Every row gives one point. Any point is a mix of the corners, with weights that add up to 1. It lies inside the corners' shape when no weight is negative. Is each point inside? If not, which corners have a negative weight?

Corners:
(1): [ 39 -40]
(2): [-74  24]
(3): [60 47]
Points:
[54 41] => inside
[-48  48] => outside (1)
[ -1 -13] => inside
[5 7] => inside
[32 57] => outside (1)
[50 21] => inside
[-16  -5] => inside

Corners:
(1): [  0  47 -22  -5  14  28]
(2): [ 92 -57  23  14  27 -20]
(3): [  8 -30  -3  21  52  20]
(4): [-13 -15 -18 -19   9   2]
(5): [-31  28  22 -12  35  34]
(6): [ 26 -47 -25  77 -29 -95]
(7): [ 17  -1  -8  10 -48  18]
Points:
[ 15  -2 -11  14  -2   0] => inside
[-15   0 -21  52 -20 -30] => outside (2, 4)
[ 5  5 -5  4  6  1] => outside (3)
[ 1 -3 -1  9 29 19] => inside
[ -5  11   3 -11  38  28] => outside (6, 7)
[ 12 -25   7  14  20  -3] => outside (1)

Corners:
(1): [-95  36  -7  -7  58 -37  18  45  39  11  38  -7]
(2): [-16  55 -35  28  19 -21 -54 -33  -9  22 -27  37]
(3): [ -9  50 -59 -50 -32  40  29 -43  72  37 -10  50]
(4): [ 14  23  11 -39 -10  -6  29  48  90  11  36 -33]
(5): [-23  28  20  45 -16 -44  15 -36 -22  43 -13 -36]
(6): [-52  43 -42 -90 -10 -33  31  56 -11  26  11 -47]
(7): [  6   0 -40  49 -35   5 -58  28  -8  -4  18  60]
(8): [ 15 -41  73 -30  30 -51  -9  18 -12  26  21 -34]
(9): [-26 -42  80 -28 -52 -24  16 -46 -12  -6 -32 -22]
(10): [-31  -8 -37 -83  -4 -17 -29 -16 -22 -55  70  -8]
(11): [-22  -1 -11 -67  40  37  36 -46  64 -18  14 -56]
(12): [-24  35  52  25  14  70   6 -35  56 -21  35  36]
(13): [  6  36 -13  -3  49 -16  23  45  18 -56  51  24]
Points:
[-21  -2   6 -43  -3  -1   9   9  23 -15  31  -5] => outside (2, 5)
[  1  13  14  -3 -19 -18  -3 -13  -5   1   3   9] => outside (1, 11)
[-24  -4  26 -24   6  -8  14   6  14 -19  39 -28] => outside (2, 3)
[-17  10 -19 -21  -2  -9 -12   2   3 -15  30   5] => inside
[-21   5  -4 -34   2   1  -2  -2  23 -10  19   3] => outside (5)
[-32  24 -11 -15  19  -8   1  -9  23   5  11  -4] => inside
[-28   7  37  -1  16 -18  26  28  17  -4  15 -26] => outside (2, 3, 10)
[-12  16   4 -28  13   6  18  -1  43  -5  23 -17] => inside
[-31  21 -22 -30   1 -10   2  10  15   3  21   2] => inside

Corners:
(1): [-30 -78 -45  38 -31  -3  -8 -21  -3  11 -31  17 -15 -11  59 -58  -7  17
  36  37]
(2): [  9   2  79 -34  27  46  28 -31 -35 -72  22 -16 -23  34 -30  16   6  26
 -76 -24]
(3): [-29  14  20 -23  32  10   8  -6 -31  -1   0 -29 -16  11 -14 -50 -30 -36
 -38 -73]
(4): [ 14  27  -1 -69  51  27  31 -54 -49 -34  44  -2 -17 -44 -19  14 -35  16
 -72 -40]
(5): [ 80 -51  57  37  -2 -52 -78  -6   8  23 -23  32 -42  15 -22  -6 -19 -11
 -22  72]
(6): [ -4 -68   4 -16 -62 -27  -8 -16  72   0  30  43 -21 -21 -22 -32  48 -26
 -15  10]
(7): [  0  30   8 -76   8  42  26 -77 -36  28  46 -43 -27  57 -23  39  37  31
 -13 -22]
(8): [ 30 -15  80 -74   1 -33  38 -11 -16  28  13  43 -29  21  -6  58   4  55
 -61 -39]
(9): [-26   0  27  16  26  45  15  -3 -38  29  95 -45  -7 -45  -7  -4 -50  46
 -59  13]
(10): [ 24 -62  13  -1   6  42 -10  18  68  46 -22  35 -46  17   9  -8  -1 -12
 -49  33]
(11): [-27  31   3  14  12   1  37 -88  -3  17  22   2  12  39 -19  16 -43   4
 -42 -21]
(12): [-26 -15  17 -15 -24  24 -46  25  10 -22 -34  11  47 -15   7  -6 -53 -20
   1  49]
(13): [ -1 -14  68 -22  43  -8  30 -20 -40  42  31  55  -9   2 -37  13  47  -4
 -60  42]
(14): [-21 -57 -36  17  20 -25 -30   9  27 -29 -20 -65  20 -43   1  25  21 -35
 -11  12]
(15): [ 10  -4  86  -2  65  35   6 -78  10   2  39 -15  24   3 -35  19 -25  32
  29 -38]
(16): [ 63 -48 -25  46 -84  12  -1  33   3  37 -32  18  20 -52  15 -37  46 -25
 -11  17]
(17): [ 20 -61  38   9 -12   7  42  15  16  40 -52  35 -46   0 -83 -41 -16  25
  17  50]
(18): [ 62 -66 -55  27 -14 -34 -33  58  48  -4  23  18  17  24  40 -16 -16 -24
  29  50]
(19): [ -2 -13 -61  46   9 -17 -59  26  48  -8 -39  16  31 -28   4 -54   6  40
  -3  15]
(20): [-16  13   9  38  11  38 -12   0   1 -11  21  27 -31  -8   3  33 -23  -8
   8 -13]
(21): [ -6  -2   3  12 -35 -31   4  -1  67 -20 -37   4 -15 -30  42 -57   4 -31
  50  56]
Points:
[ -9 -28  49  12  -8   4  10 -19  -5  12  34 -27   7  -2 -37 -15   4 -28
 -11  40] => outside (1, 4, 8, 10, 19, 20)
[  7 -23  14   0   0   6  -2 -12  11   2   6   6  -2  -9  -6  -1  -4   6
 -17  17] => outside (3)
[  6 -23  20  10   4  -5  -5  -8  -2 -14   9   5  -1 -16 -11  -9 -10   2
 -21   9] => outside (7, 10)
[ 34 -25  49 -11  -9 -28   9  -6   5  -7  18 -13   1 -10 -23  -7 -35  -9
 -13  15] => outside (1, 7, 10, 13, 19, 20)
[ 10 -21   4   4   3  -1 -12  -8  10   8  10   7  -1  -8   7  -6  -7  -4
 -11  10] => outside (2, 17)
[ 15 -11   1   9  18   7 -12  -7   1  22  14   5   8  -7  18  12 -12  11
 -22  24] => outside (2, 3, 6, 17)

Corners:
(1): [ 25   5   6   5  48  15  71 -12  28 -16  39  18  33 -23 -12  36 -31   4
 -11  11]
(2): [ 63  88  -5  21  48  -8  31  11   9 -16  13  35 -38  36  -9  41  17  20
  14  12]
(3): [  8  -2 -23 -26  47 -40 -38  34 -55 -30   2  -4  27 -10  22 -16  -5 -22
  35   6]
(4): [ 18  -6  33  46  34   6 -34 -26   4  40  29 -36 -25  56 -27   0 -23   3
   6  24]
(5): [ 12  34   9 -30  -1 -11  37  26 -23 -11  28  44 -44 -54  -4  10 -13  31
   7   4]
(6): [-12  37 -29  -5  36  -1  17 -21  11  38  -6   8 -30  61 -29 -56  -3  17
   0  42]
(7): [ 18 -12 -47 -30   9  86  12 -46  20 -32  73  -9   4  24  -6 -52  -9 -24
 -17  23]
(8): [-26  44  88   3  -2 -12  14 -19 -11  30 -19 -42 -26  42 -65  44  24  -7
  -9   6]
(9): [ 91  -2  25  -7  63 -13  25  12  -3 -66 -19  59  14  -1  53  34 -95  30
   7 -50]
(10): [ 40 -32   6 -52  14  27 -26 -37  14  10 -17 -12  20 -80  40  56  -4   6
  10  50]
(11): [-19   9 -12 -17 -18  13  16  -2   9  53  22 -36 -28   4 -21  52  44 -47
  27 -10]
(12): [-20   0  56  34  57  37 -33  49  61 -14  17  29  13  -1 -32   3 -38  28
 -23   0]
(13): [ 12  33  64  41  20   4 -13 -23 -36  28  21   8 -24  38  -5   7  19  14
  65 -46]
(14): [  7  15 -28  -6  73   2  17 -63  -9  33 -31 -16  30  -8  -7 -61 -40  29
 -80   0]
(15): [-51  66 -18 -12  39 -73 -15  10   7 -16   4  11  -5 -19  16 -28 -24 -66
  -7 -52]
(16): [ 36 -17 -28 -22  39  31 -27   1   6  24   8 -24  37  44  71 -37 -37  41
 -23  67]
(17): [ 15  12  11  30  10 -25  33 -66  42  15 -31   4 -43  59 -34  -7  19  44
  -2 -15]
(18): [ 39 -17   6  45 -24  52  -1  -9  17 -12 -23  39 -23  -1 -21 -35  -2  14
  10  22]
(19): [-48  44  16  40  -8  15   7  26   2   6 -27 -24 -46 -31 -37  49  32 -24
  40   0]
(20): [-33 -18  26  48  39  44 -50   0 -15  18 -47  50   6 -26  34  38 -21  -9
 -19  20]
(21): [ 14 -25 -13 -10  20  62  45   5   3   6  31 -53  -9  14  15 -28  34 -75
   0  40]
Points:
[ -1   0  20   8  26   2  -6  -4  -4   8 -10   3   0  -5   2   8 -13  -2
   4   1] => outside (2, 7)
[  9  10   8   0  29  15  18 -16   6   4   7  -3   2  -1  -9   6 -10   0
  -9  11] => inside
[ 12   6   7   2  27  17  15 -11   9   6  -3  -2  -4   1 -10  10  -8   8
 -11  17] => outside (13, 15)
[  0  23  11  16  18   4  -5 -12   4  -1   0  11 -23  24 -25 -12  -4   6
   4  -8] => outside (1, 10, 16, 21)
[ 18   7   2  -2  31  14   7 -11   6   7   7  -1   2   3   4   3 -12   7
  -4  20] => inside
[ 14   5   8   6  15  23  13  -6   5   4   4  -4 -11   6  -6  -1   4 -11
   3  16] => inside

Corners:
(1): [ 10  -3  20  34  -9 -20  -6  16   9 -21  14  -8  38   7  16 -29 -34  56
  -8 -24]
(2): [-63 -48  24  -3  71 -25 -60 -73 -89  13  50   5 -36  27   2   7   8 -44
  56  23]
(3): [ 31   8  -7   4  -3  25  -4  32  19  -4 -29   2  53  -7  44  -3   0  45
   0  10]
(4): [ -8  49 -13  51 -23 -11   8  22   4  52  23  -3 -12  -7 -18 -23  35 -13
   5  17]
(5): [ 55  -3  12 -28 -27 -20   0  14  19  16 -16  11  11  15  -3 -12 -22   6
   2 -24]
(6): [-40 -12  -3 -27 -32  15  32  -8 -32  31  43  -2  -4  -8   7  -2 -17  -4
  32   8]
(7): [  0 -30 -20 -16  29   7 -28  27  25   2  -7  33   4   2   0  12   5  45
 -54 -29]
(8): [-17   7  16  23 -14  11   3   9  30  41  -4  21  -6 -48   4 -11 -13 -15
  14   0]
(9): [-47 -15  19  14   7 -45 -58 -76 -31  36   2  -1 -24   6  17  27  33 -45
  38  34]
(10): [ 15  -3  23  29  -6  12 -24  40  35 -13 -19 -21   4  21  45   1 -34 -21
 -42  -3]
(11): [ 22  24  19  -3 -22  10 -39  26  -2   6 -26 -22  36  -9   1 -27  26  39
 -11 -42]
(12): [ 22   0 -30  19 -30 -19 -28  29 -16 -55   4  18  11  14  49   2  14  27
  27 -42]
(13): [ 26 -20 -24   9 -37 -24 -43  13   2   3 -12  10 -28  14 -47   0 -27  21
  12  20]
(14): [ 46  11  -6  36  -2 -12 -42  24  -6  -7 -61 -47  16  10   2  12 -37  52
 -14 -50]
(15): [-32 -27  20 -13  17 -16  41   8 -16  25  29  -7   9 -79 -49 -48  36 -26
  -8  29]
(16): [-65   7  38  39  35   2 -38 -55 -61  -4 -15  18 -38  31  -4  43  42  -5
  29  53]
(17): [ 70  29  36 -10   0  -3 -42   2  32 -19 -14 -21   9 -16  -6  39  -1  22
 -19  15]
(18): [-95  -7   7 -11  32  -8 -48 -48 -38   0  59  46 -34  51 -39  27  17 -65
  70 -12]
(19): [-13 -12   1  31 -26  37  38 -11 -17  27  26   2  12 -50 -38 -13  35 -31
  18  38]
(20): [ -9   9 -18 -21  14   4  13 -26 -16 -13  10 -22  -9 -41  24 -44  16 -12
 -24  -2]
(21): [ -9   1   1  -1  19 -27 -62 -42 -45   1 -24  44  21  -3   5  10  -4 -29
   8   2]
Points:
[  0  -4   7  13  -5 -10 -16  -1  -5   7   5   6   2  -5  -5   2   2  -1
  11   6] => outside (11, 20)
[ -6  -4   4  12   5  -5 -17   2  -8   2  -3   6   2  -2  -6  -8   1   0
   4  -7] => outside (6, 9, 17)
[-10   1  16   9   7 -15 -11  -3 -28   2   6 -12  -2 -23  -6 -18   7  -1
   3  10] => outside (3, 5, 7, 9, 18, 19)
[-38  -8   5   8  -1 -16  -4 -36 -41  30  16   5 -13 -14 -22  -8   0 -28
  33  13] => outside (3, 7, 10, 11, 12, 17)
[-34  -6  11   2   9  -7  -4 -14 -22  30  10  -6 -17  -5 -10 -13  16 -25
  23  19] => outside (1, 7, 12, 17, 19, 21)
